Each wall is flat, endless, passes through zero and stands at right angles to its row. A trip goes straight from one point to another. Which walls does it cross, in order?

Walls:
(1): [-31, -44]
(2): [8, 33]
(3): [39, 45]
(4): [15, 79]
(5): [-5, -25]
(6): [24, 61]
(7): [-4, 42]
Trips:
[18, -29] to [7, -24] -> none
[5, 27] to [7, 11] -> none
[25, -44] to [21, -49] -> none

Walls:
(1): [-3, 57, -33, -30]
(2): [-36, -5, -28, 33]
(3): [-19, 22, 12, 34]
(4): [-26, -29, -41, -14]
Trips:
[-8, 13, -35, 10] to [-30, -28, 46, -75] -> 3, 2, 1
[17, -3, 37, -28] to [47, 20, 26, 29] -> 3
[-12, -10, -17, 61] to [-63, -25, -28, 63] -> none
[30, 34, 47, -4] to [47, -12, 29, -3] -> 1, 3
[-57, 10, -13, 50] to [-22, 37, -30, 2] -> 1
[39, 12, 11, 25] to [-6, 36, 57, 40] -> none
[36, -18, 19, -65] to [-8, 8, 24, 29] -> 1, 3, 2
[3, 2, 46, 28] to [32, -28, 47, -49] -> 3
[-9, 53, 1, 38] to [31, 54, 13, 7] -> 2

Walls:
(1): [3, -43, -9, -18, -61, -14, -44, -26, 0]
(2): [-8, 10, 26, -14, 102, 36, 17, 46, -19]
(3): [-31, 0, -48, 46, -3, -15, -27, -42, 3]
(4): [45, -12, 14, -14, 8, -74, -11, -11, -17]
(5): [19, 35, -9, 44, 8, 1, -16, 53, 18]
Trips:
[7, -70, -31, 27, 6, -35, 20, 36, -6] to [30, -31, 30, 95, -32, -15, -2, -9, 5] -> none
[0, 43, -47, -6, -17, -15, -57, 9, -3] to [-6, -25, -17, -17, -24, 13, -28, -49, -53] -> 5
[60, 72, -17, 32, -77, -17, -4, -13, -33] to [-14, -12, 14, -36, 21, -21, -4, -44, 45] -> 5
[-25, -31, 30, 13, -31, -106, -8, 11, -23] to [41, 25, 27, 12, -26, 11, -15, -48, 71] -> 5
[21, -25, 10, -50, 24, -4, -37, -28, -36] to [19, 43, -18, -2, 56, 42, -4, -7, -28] -> 1, 4, 5

Walls:
(1): [11, 16, -36, 3, -40, -23, 49, 10, 58, 12, -28, 51, 1, -44]
(2): [-86, 32, 15, -3, 43, 0, -31, -66, 8, -55, 27, 1, -7, 30]
(3): [4, 15, -12, 18, 48, 1, -18, 18, -28, 46, 60, 19, -4, -24]
(4): [7, -28, 29, -21, 52, -17, 29, -32, 0, -18, -30, -7, -38, -17]
Trips:
[-2, 62, 47, -41, -30, 0, 38, -2, -9, -42, 30, -26, 37, -63] to [-57, 3, 40, -54, 35, -12, 4, -77, -10, -20, 27, 17, 65, 36] -> 4, 1
[21, -11, -9, -16, -30, -5, 4, -53, -39, 4, -42, -64, -46, -37] to [-10, 28, 9, 50, 63, 18, -38, 28, -12, -49, -20, -18, -6, -6] -> 2, 3
[-107, -30, -61, -8, 6, 47, 16, -25, 20, -50, 47, 12, 56, 9] to [5, 0, -47, 19, -19, 7, 13, 11, 59, 47, -45, 15, 35, -72] -> 1, 2
[-12, 1, -7, 71, -32, 26, 49, 6, 38, 92, 34, -8, -9, -40] to [-82, 7, 38, -34, 34, 4, 49, 74, -19, 15, -5, 21, -3, 25] -> 2, 4, 1
[3, -2, -90, 45, -44, 27, 0, -8, 20, 30, -49, -21, 2, -3] to [37, 41, 7, 22, -11, -23, -23, 20, 0, 16, -35, 1, -6, 11] -> none
[7, 17, 27, 46, -33, -39, -13, -27, 36, -41, 9, -70, -53, 9] to [-21, 35, -29, -31, 32, -55, 25, 21, 7, 38, -60, -4, 9, 17] -> 1, 2
[-44, 30, -10, 3, -72, 40, 63, -5, 27, 14, 94, 1, -12, -32] to [-8, -31, -26, -18, 0, -12, -3, -25, 32, 25, 14, -32, -5, 40] -> 3, 1, 4
[0, 33, -31, 37, 39, 14, -63, 61, -38, -53, 13, 22, -19, -8] to [18, -54, -41, 3, 13, 21, -3, -6, 33, -14, -42, 9, 27, -7] -> 2, 1, 3, 4
[47, -21, -8, -48, 35, 20, -18, 14, 52, -22, 67, 52, 1, -15] to [-13, -5, 21, 25, -30, 0, 43, -25, -6, 11, 19, 21, -8, 32] -> 2, 4, 3
[-11, 32, -1, 18, -22, -11, 3, -33, 57, -10, 11, 9, -8, -4] to [20, -3, -43, -12, 66, 50, -40, -18, 11, -72, -54, 42, 19, -2] -> 4, 1

Walls:
(1): [-9, -5, -5, -57, 35, 47, 40, 20, -3, -8, 33, 71, -4, -74, 26, 3, 64, -32, -79, 67, 41, 6, -28, 20]
(2): [-11, -7, 20, -41, -4, 6, 14, -26, 40, -24, -53, -12, 17, 12, -9, -11, 23, 0, 35, -37, 14, 9, 6, -45]
(3): [-35, 2, 35, 63, 44, 27, -2, 70, 34, 69, -10, 32, 21, -23, -49, 27, -3, -35, -53, 42, -21, -13, -17, 46]
(4): [5, 15, 24, -17, 58, 4, -19, 40, 19, -26, -30, 21, -30, 47, 13, -38, -41, 19, -2, -53, -14, 26, 7, 9]
(5): [-2, 72, -5, 8, 32, -19, -33, 12, 13, -16, -7, -8, 3, -31, -46, -9, 16, 3, -34, -21, 14, -46, 43, 57]
Trips:
[46, -44, 47, 4, 17, -70, -69, -2, -60, 5, 45, 36, -10, 42, 40, -10, 70, 6, 3, 1, 26, -59, -29, 24] to [33, 12, 29, 28, 14, -47, -41, -15, 14, -3, 32, 11, -47, 16, 73, -17, 8, -29, -5, 79, -80, -1, -26, 2] -> 5, 4, 3
[-8, -45, 19, -61, 1, -11, 10, 14, 47, 61, -30, 10, 4, 16, 10, -54, -22, 48, 0, 50, -48, 13, 46, 16] to [-71, -7, -30, -18, -20, 44, -7, -7, 26, -49, -42, -48, -6, 37, -13, 29, -12, -21, 0, -42, 41, 28, -9, 5] -> 3
[-11, -21, 36, -23, 41, -36, -6, -86, -8, -57, -22, -22, -3, -44, -85, -91, -15, 28, -11, -3, 35, 22, 10, -5] to [-59, 11, -25, 29, 71, -17, 29, -44, -30, -63, 69, 15, 1, -28, -42, 22, 0, -67, 25, -34, 17, -1, -53, 4] -> 1, 4, 2, 3

Walls:
(1): [12, -23, -10, 18, 29, 41, -8, 19, -33, 17, 33, 18, 18, -44, -9, -27, -24, -45, -1, -35, -71, 29, 40, -10, 17, -2, -26, 31, -17, -23, -3, -25, 28, 16, 36, -19, 10, 22, 56, 29, 31, 11, -40, 19, -15, 6, -29, 17]
(2): [-27, 36, 22, -73, -56, 51, 9, 4, -33, -47, -27, -9, -12, -40, 43, -21, 24, -16, 18, 31, -19, -61, -31, 35, 22, 13, 27, 43, 73, 45, 7, -54, -1, -17, 26, 32, 4, -43, 23, 51, 14, 52, -23, 34, -43, -23, -65, -48]
(3): [39, -35, -3, -35, -37, -38, -4, -23, 52, 16, 18, -8, -3, -16, -14, -44, -11, 17, -45, 17, -14, -7, 59, 25, -6, -12, -38, -27, -19, -29, 16, 26, 53, 0, -20, -2, 14, -73, 21, 12, 10, -7, -1, 14, 10, 2, 64, -17]
(4): [30, 19, 35, -22, 58, -9, 4, 26, -17, -28, -22, 14, 8, 63, -10, 24, 26, -29, 61, 22, 20, -26, -43, 16, -8, 1, 30, -3, -44, -51, 0, -25, 4, 22, -43, 7, 19, 12, 18, -14, 33, -31, 22, -1, 23, -34, -17, -17]
(5): [-2, -13, 33, 104, -20, -12, 11, 2, 0, 32, 15, -56, 44, 26, -42, 49, -11, 60, 40, -27, 11, -18, -35, 28, 37, 27, 13, -8, 25, -33, 2, 39, 44, 15, 26, 2, -51, 8, -50, 24, -25, 26, 3, -85, 48, -2, -36, -26]
(6): [62, 11, 95, 6, -46, 1, 28, 12, -87, 38, 11, 3, -8, 48, -5, 1, 13, -16, -66, -22, -40, -13, 34, 19, -43, -11, -21, -61, -23, 32, 2, 4, -31, 10, 25, -66, -14, -23, 40, -31, -14, 10, -12, 19, 20, -24, 9, -28]
Trips:
[-2, 24, 19, 23, 15, -37, 2, 6, 26, 25, -17, 14, 30, 19, -12, -8, -22, -22, -41, -39, -17, -10, -16, 13, 0, 17, 0, -34, 63, 52, 9, -82, 0, -6, -8, -34, 39, 0, 5, -6, -36, 42, 23, -19, 49, 6, 42, 45] to [0, 27, 39, -8, 27, 33, 19, 2, 4, 29, -54, -60, -5, 42, 25, -13, 21, 44, 20, 108, 1, 16, -12, 11, 27, 55, 26, -37, 54, 41, -49, -32, 49, 8, -11, 19, 65, -20, -20, 25, 44, -31, 14, -13, 17, -22, 10, -16] -> 2, 4, 6
[79, -35, -5, -43, 22, 20, -26, -34, -18, 40, 13, 55, 42, -70, 12, -15, 36, -56, -23, -13, 15, 0, 59, 50, 47, 43, 49, -14, -16, 48, -13, -31, 20, 10, -17, -11, 49, 38, -10, 12, 11, -90, -23, 12, 19, -7, 6, 31] to [-26, 0, 46, -19, -33, 7, -9, -8, 10, 29, 93, 35, -44, -3, -20, 30, -18, 6, 4, -36, -37, 21, 18, 6, 1, 11, -3, -22, -20, -22, 12, -44, 54, 43, 19, 3, -66, -19, 11, 8, -8, 20, 1, 5, 36, 12, 42, 15] -> 4, 5
[-56, 31, -41, -34, 99, -26, -21, 40, -37, -29, -24, -39, -4, 0, -44, 9, -14, -78, -21, -30, -66, 42, -61, -14, 76, 24, 11, -36, 13, -56, -9, 14, 52, 10, -10, -13, -18, 90, -5, -82, -6, 63, -20, 19, -6, 9, -16, 15] to [-21, -19, 45, -67, 51, 0, 9, -8, 13, -42, -9, 45, 24, -24, 6, 11, -27, 22, 30, -49, -41, 14, -7, 38, -36, -41, 28, -24, 36, -35, -47, -51, -26, -82, 3, 69, 18, 52, -37, 19, 20, 23, -22, 8, 18, 11, -10, -4] -> 5, 2
[5, 4, 6, -81, -22, -1, -11, 2, 20, 22, -53, 13, -62, -59, -5, 1, 18, -3, 41, 0, 19, -17, 51, 22, 2, 37, 28, -4, -3, -7, -27, 14, -9, 20, 18, 34, -2, 10, -63, -4, 13, 67, -3, -27, -34, -68, 7, -19] to [7, -1, -48, -3, 17, -15, 5, -24, -36, 21, -14, -15, 8, -37, 5, -24, -5, 13, 4, 24, -10, -121, -44, -7, 16, -10, -40, 3, -21, 68, -20, 20, 27, 4, 27, 19, -26, -36, 16, 49, -30, 0, 34, -11, -51, 19, -6, -54] -> 5

Walls:
(1): [-57, -45, 35, -23, 47, -47, 31, 3, 32, -42, 19, -9, -25, -39, 21, -45, 4, -53, -19, 56, -6, -41, -2, 30, -18, -35, 9, -41, 8, -16, -51, -25, 12, -26, 1, 3, -9, 18, 31, 25, -14, 22, 5, -63, 4, -11, 49, 0]
(2): [-9, 48, -16, -8, 4, 25, 27, 8, -2, 55, -11, 21, 57, 41, -10, 31, 5, -12, -24, -84, 27, 27, -58, 45, 43, -15, -5, 26, -46, -42, -7, -5, 13, 53, -1, -41, -60, -50, -37, -42, -1, -56, -21, 9, -17, -19, -6, -13]
(3): [-6, -85, -31, -1, 56, -30, 64, -12, -3, -18, 8, -10, -29, -49, 28, -34, 38, -44, -3, 1, -13, -2, -7, 10, -38, 20, 5, -10, -12, 2, 39, -8, -51, 12, 84, -41, -43, 5, -12, -46, -57, -18, -1, -16, -16, -19, -27, -7]
(4): [-42, -18, -20, -42, 7, 66, 36, -42, -10, 17, 21, 0, 14, -17, -12, -25, 46, 19, -6, 38, 13, 6, 9, -20, -2, -62, 6, 15, -4, 18, -32, 9, -43, -32, 3, -8, -52, 0, -12, 21, -74, -36, 43, 27, -39, -10, 5, 29]
(5): [13, -20, 23, 22, -61, 50, -35, -22, -15, 64, 32, 10, -10, -39, 24, 14, 13, -29, -82, -32, 6, -10, -37, -11, 1, -58, 1, -21, -22, 28, 54, 13, -3, -34, 22, 18, 2, -45, 23, -6, -71, 68, 2, -21, -7, 30, -68, -2]
(6): [52, 70, 41, -18, 40, -20, -13, 4, -12, 19, 0, -19, -22, 37, 58, 34, 6, 30, -48, -47, -36, -20, -11, 9, 25, -27, 37, 54, 51, -49, 41, -43, 78, 9, -32, 12, -59, -2, -30, 20, 16, 53, 11, 46, 31, 38, 10, 10]
(7): [28, 2, -1, 26, -62, -17, -29, -30, -7, -38, -8, 14, -55, -16, -54, -14, -17, -14, 14, 27, -71, -26, 8, 39, -6, -51, 18, 23, 12, 30, 43, 27, 53, 56, -40, 15, -16, -25, -4, -29, -53, 29, 3, 3, 21, 42, -39, 14]
(8): [61, -6, -96, 7, 31, 22, -121, -19, -16, 5, -6, 47, 39, 14, 2, -31, -11, -49, 37, -21, -10, 20, 46, 55, -21, 21, -2, -17, 31, -14, 15, 13, 27, 1, 39, 2, -82, 8, -36, 6, 25, 39, 21, 32, -59, -58, 58, 20]
(9): [-13, -1, -43, -17, -8, -10, 7, -39, -5, -63, -30, 57, -7, -52, -76, -38, 13, 8, 32, -56, 41, 37, 68, 29, 86, 19, -34, -15, 41, 52, -37, -27, -56, 4, -42, -22, -5, 46, -7, -75, 8, -23, 64, -49, -38, -4, 1, -14]
(10): [-35, 18, 24, -14, -14, -12, -18, -62, -29, 23, -53, 20, -61, 2, 5, -29, -27, -16, -24, -2, -28, 20, 9, -18, 2, -7, -8, 36, 24, -10, -38, 53, -65, 15, -62, 2, 39, -16, -11, -13, 45, -23, -7, -43, -7, -47, 3, -1]
Trips:
[-57, 19, 6, 10, 77, 6, -2, 26, 37, 8, -6, -36, 7, -27, -39, -28, -14, -43, -36, -23, -45, -3, 27, -24, -31, 26, 24, 23, 20, 17, 36, -39, 8, -2, 9, 21, -31, -41, -19, 44, -14, -2, -19, -10, 4, 13, 34, 32] to [-8, -29, 38, 25, 55, -42, -30, 6, 16, 6, -14, 65, 4, -56, -35, 55, -48, -7, 10, 13, -23, 62, -33, 20, -23, -20, 16, -30, -42, -65, 19, 8, 3, 43, -42, 18, -2, 1, 42, 21, -1, 33, 105, 29, -1, 14, 2, -35] -> 7, 4, 5, 3
[15, -20, 9, 41, 2, 4, 14, -70, 3, -21, 18, -13, -9, 0, -3, 21, -35, 24, -11, -10, 5, -60, 38, -4, 25, 18, -17, 0, 38, 28, 29, -16, 27, 27, 52, 60, -19, 49, -3, -84, 32, -11, 32, 5, -73, -64, -11, -30] to [8, 75, -23, -27, -34, -9, -21, -13, -65, -51, 16, -24, -29, -13, 28, -31, 36, -7, 23, 16, -42, 4, 14, 17, -22, -6, -72, 30, -44, -11, 61, -17, 13, 8, -13, -43, 86, 27, 54, -5, 24, -5, 87, 17, 25, -1, 47, -48] -> 10, 6, 3, 8
[49, 43, -3, -5, 52, -22, 31, -79, -23, 50, 10, 28, -3, 8, -35, 48, -53, 10, 40, -49, 51, -29, 10, -15, -2, 50, -55, -6, 23, -11, -9, 10, 38, -35, 17, -32, 32, 16, 10, -62, 45, 28, -34, 6, -21, 35, 7, -17] to [36, 5, -41, -51, 8, 12, 28, -27, -44, -71, -48, -17, -12, -37, -12, 5, -50, -70, 14, 47, -6, -9, -40, -4, 31, 77, -24, -1, -4, -5, 1, -44, 84, -16, -72, 56, -2, 13, -3, 20, 35, 34, 6, 38, -29, 9, -1, 27] -> 10, 2, 7, 1
[-15, 26, 15, -17, 32, 42, -8, -9, 16, 8, -39, 5, -12, 97, -54, 12, -13, 19, 19, 16, -87, -6, -24, 17, -36, -30, -25, 32, 16, -17, -30, -27, 9, -13, -10, 12, -40, -27, 7, -10, -29, 43, -1, -62, 6, 17, -5, 17] to [4, 19, 7, 19, 7, 26, -12, 3, 61, -20, 10, 15, -37, 0, 14, 12, 4, 27, 0, 8, -23, 23, 49, 11, 2, 60, 4, -5, 44, 22, 47, 50, 33, -52, -24, -31, 0, -7, -50, 5, -52, -40, -20, 16, -38, -36, 60, 11] -> 1, 2, 9
[43, -16, -27, 21, -8, -1, 73, -4, 25, -4, 13, -91, -18, -17, 8, -68, -27, 42, -19, -9, 24, -47, -33, -18, -3, 1, -27, -13, -6, 30, 66, 3, 21, -3, 17, -23, 3, -33, 27, -12, -62, -16, 17, 15, 94, 18, 6, -53] to [-49, -10, 52, 55, -54, -29, -70, 59, -11, -25, -57, -29, 3, 5, -10, -30, 21, -10, 39, 17, 2, 18, 31, 42, 37, -16, 13, 38, -1, 20, 9, -60, -35, -4, 19, -21, 32, -5, 38, -25, -29, -14, -77, -8, 8, -41, 10, 54] -> 6, 9, 5, 10, 3
[-48, -9, 18, 16, -20, -16, 8, -10, 57, -11, -25, -7, -8, -39, 0, -16, -41, 3, 8, -36, 19, 37, 63, 24, 24, 31, 12, -1, -27, 2, 34, 42, 6, 12, 9, 37, 21, 39, -44, 31, -57, 57, 34, -14, -5, -28, -19, 27] to [-13, -9, -51, -31, 17, 47, 77, -31, 36, 65, 31, 45, 36, 30, -1, -12, -19, 8, 16, -36, 51, -30, -25, -5, 17, -44, 40, -3, -29, -47, 1, -4, 23, -29, 5, -7, 27, -23, -9, -6, -19, 40, 17, -13, 30, -8, -42, -44] -> 4, 10, 8, 2, 7, 1, 9, 6
